Each row is a point. Each copy is the shape, with its points in the same order, stretched, turned, moved and blurred by noise. Say if it was mirrored as well.
In the rows, 128 means zero.

Shape, 6 rows:
[[122 167 173]
 [105 112 128]
 [106 158 186]
 [127 115  91]
 [142  88 112]
 [132 114 128]]
Copy 1:
[[ 83 168 112]
 [118 104 139]
 [ 64 161 107]
 [157 107 153]
 [163  89 121]
 [136 114 123]]
Copy 1 is: mirrored
Copy 2 (6 x 3):
[[168  87 104]
 [ 96 111 115]
 [159  66 100]
 [ 95 152 122]
 [ 93 139 154]
 [113 121 134]]
Copy 2 is: mirrored

Shape (9 x 4):
[[154 118 148  99]
 [110 109 114 102]
 [132  98 162 133]
 [136  92 137 127]
 [ 93 158 144 174]
 [109 108 156 130]
 [141 111 130 118]
 [164  86 161  37]
 [110 113 147 150]]
Copy 1 (9 x 4):
[[145 124 159  92]
 [117 107 110 104]
 [108 125 173 118]
 [122 104 155 122]
 [ 92 189 120 164]
 [ 96 134 152 114]
 [137 116 142 117]
 [153  83 176  26]
 [ 98 139 145 140]]
Copy 1 is: only turned
Copy 2, 9 rows:
[[147 126 163 115]
 [ 96 120 146 122]
 [147  91 128 131]
 [134  94 143 140]
 [128 143  58 154]
 [125  99 111 122]
 [134 119 148 138]
 [137 100 223  67]
 [127 104 100 141]]
Copy 2 is: mirrored
Copy 3 (9 x 4):
[[153 119 126  93]
 [111 127 103 119]
 [138 100 152 134]
 [143 100 124 137]
 [125 170 165 175]
 [120 118 150 134]
 [146 116 123 122]
 [139  81 108  36]
 [127 122 149 158]]
Copy 3 is: only turned

Shape:
[[ 82  92  96 121]
 [ 87  81 112 131]
 [104  80  85 134]
 [144 123 163 183]
 [ 99  92 119  93]
 [139 171 155 152]
 [141 122 130 117]
 [142 139 175 114]
 [148 140 150 125]
 [144 125 136 114]]
Copy 1:
[[123  76 100 154]
 [137  69 108 161]
 [118  65 116 150]
 [150 129 205 151]
 [151  75  91 126]
 [124 171 160 129]
 [140 111 133 110]
 [160 146 148 109]
 [142 133 145 101]
 [141 112 136 105]]
Copy 1 is: mirrored
Copy 2 (10 x 4):
[[ 70 107  92 134]
 [ 73  97 111 139]
 [ 54 116 113 125]
 [133 129 180 169]
 [104  99  97 106]
 [167 156 144 157]
 [130 130 134 110]
 [179 116 143 125]
 [156 136 143 122]
 [141 131 135 111]]
Copy 2 is: mirrored
Copy 3:
[[ 69 141  78 130]
 [ 69 132  89 148]
 [ 83 127  57 147]
 [154 138 125 194]
 [ 81 116 101 117]
 [167 167 140 145]
 [138 121 109 128]
 [150 121 155 131]
 [155 127 131 135]
 [140 120 111 126]]
Copy 3 is: only turned

Shape:
[[147 200 107 116 143 121]
 [138 115 140 133 173 120]
 [126 149  57 193  89 102]
 [106 143  94 134 120 107]
 [105 148 155 108 109 132]
 [122 114 108 124 108 181]
 [134 139 114 116 161 116]
 [120 127 123  78 134 166]
 [162  88  80 142  90 116]]
Copy 1 (9 x 6):
[[124 178 117  70 127  84]
 [154 152 105 147 158 116]
 [ 52 117 155 123  81  66]
 [ 92 140 121 114 112 121]
 [141 157 137 106 118 164]
 [135  88 137 100 142 135]
 [134 155  95 118 142 113]
 [158 117 100  82 153 159]
 [128  83 116 137  78  95]]
Copy 1 is: mirrored
Copy 2 (9 x 6):
[[152 171  86 167 160 125]
 [150 121 113  84 126 143]
 [143 118  92 212  66 122]
 [117 141  94 153  99 118]
 [133 177 144 113 125 103]
 [122 145 175 140 130 144]
 [133 130  94 119 138 137]
 [106 155 150 114 161 133]
 [126  71 134 162 102 102]]
Copy 2 is: mirrored

Shape (14 x 8):
[[129 109 138 162 141 115 111 164]
 [123 111 132 102 132 163 114 133]
 [142 142  86 108 130 210 111  75]
 [135 115 140 132 112 108 128 162]
 [124  95 129 169 133 104 113 164]
 [146 109 134 121 112 125 129 117]
 [139 104 109 132 125  97 126 161]
 [ 97 125 114 154  54 119 114 150]
 [119 128 143 114 120 110 205 108]
 [133 135 119  97 136 100 109 155]
 [151 121 143 103 143 114 118 167]
 [117 101 125 105 136  99 107 145]
 [146  94 123 103 110 129 132 161]
 [141  97 119  97 135 143 238 161]]
Copy 1 (14 x 8):
[[102 157 102 139 112  96 117 176]
 [155 141 128 110 132 143  83 157]
 [173 163 111  82 177 181 104  87]
 [144 132 111 132 108  94 124 170]
 [ 98 156  89 140 111  77 108 166]
 [161 133 108 140 127 116 116 139]
 [130 129 101 126 138  74 114 158]
 [161 154  80  98  75  71 104 122]
 [157  58 105 162  95 137 144 125]
 [143 124 149 103 141  90 125 158]
 [144 123 141 128 140 109 125 188]
 [128 132 140 124 130  85  89 156]
 [170 120 104 120 145 105  93 173]
 [169  31  68 149 145 152 112 173]]
Copy 1 is: only turned
Copy 2 (14 x 8):
[[123 108 136 114 109 120  70 153]
 [117 114 142 119 103 158 154 133]
 [144  73 116 155  77 144 188  78]
 [119 132 125 123 138 108 101 154]
 [116 118 134 118 124 128  59 156]
 [120 118 114 127 155 123 133 134]
 [100 122 102 131 130 109  96 172]
 [ 83 155 125 170 130 125  71  90]
 [146 116 128 196 179 121 145 173]
 [ 79 122 135 125 108  89 138 166]
 [119 125 125  98 126 108 134 182]
 [ 74 120 131 125 120 126 123 172]
 [119 142  94 113 132 128 131 157]
 [184 140  80 192 145 147 162 216]]
Copy 2 is: mirrored
Copy 3, 14 rows:
[[164 101 165 145 133 124 110 116]
 [114  89 108 126 140 165 131 109]
 [ 77 111  62 147 104 203  94 105]
 [145 111 164 112 132 118 136 140]
 [151 101 168 150 125 107 115 127]
 [124 110 118 111 114 125 141 132]
 [145  96 148 130 138 111 131 154]
 [ 70 118 183 116 114  96 120 137]
 [131 175 111 110 140 120 193 146]
 [140 112 122 100 166 131 119 152]
 [165 103 133 105 151 146 133 140]
 [135  91 115 118 160 113 128 137]
 [126  81 133 114 134 128 156 154]
 [145 144 111 131 151 156 235 178]]
Copy 3 is: only turned
Copy 4:
[[107 121 121 105 182 116  96 148]
 [142 155  99 122 120 132  89  98]
 [177 181  93 167  73 192 124 125]
 [128 110 125 106 151  93  94 141]
 [102 106 117 106 179 123  87 145]
 [142 103 111 103 115 127 111 135]
 [137  92 107 113 172  93 109 144]
 [ 93 102 147 179 109 101  76 145]
 [175  84 182 125 102 111 143 125]
 [119 127 104 114 151  84 131 122]
 [138 132 101  86 165  87 117 125]
 [108 106 103 110 149  95 110  91]
 [162 106 102 115 153  89  82 122]
 [248 100 156 136 166  82 116 124]]
Copy 4 is: mirrored
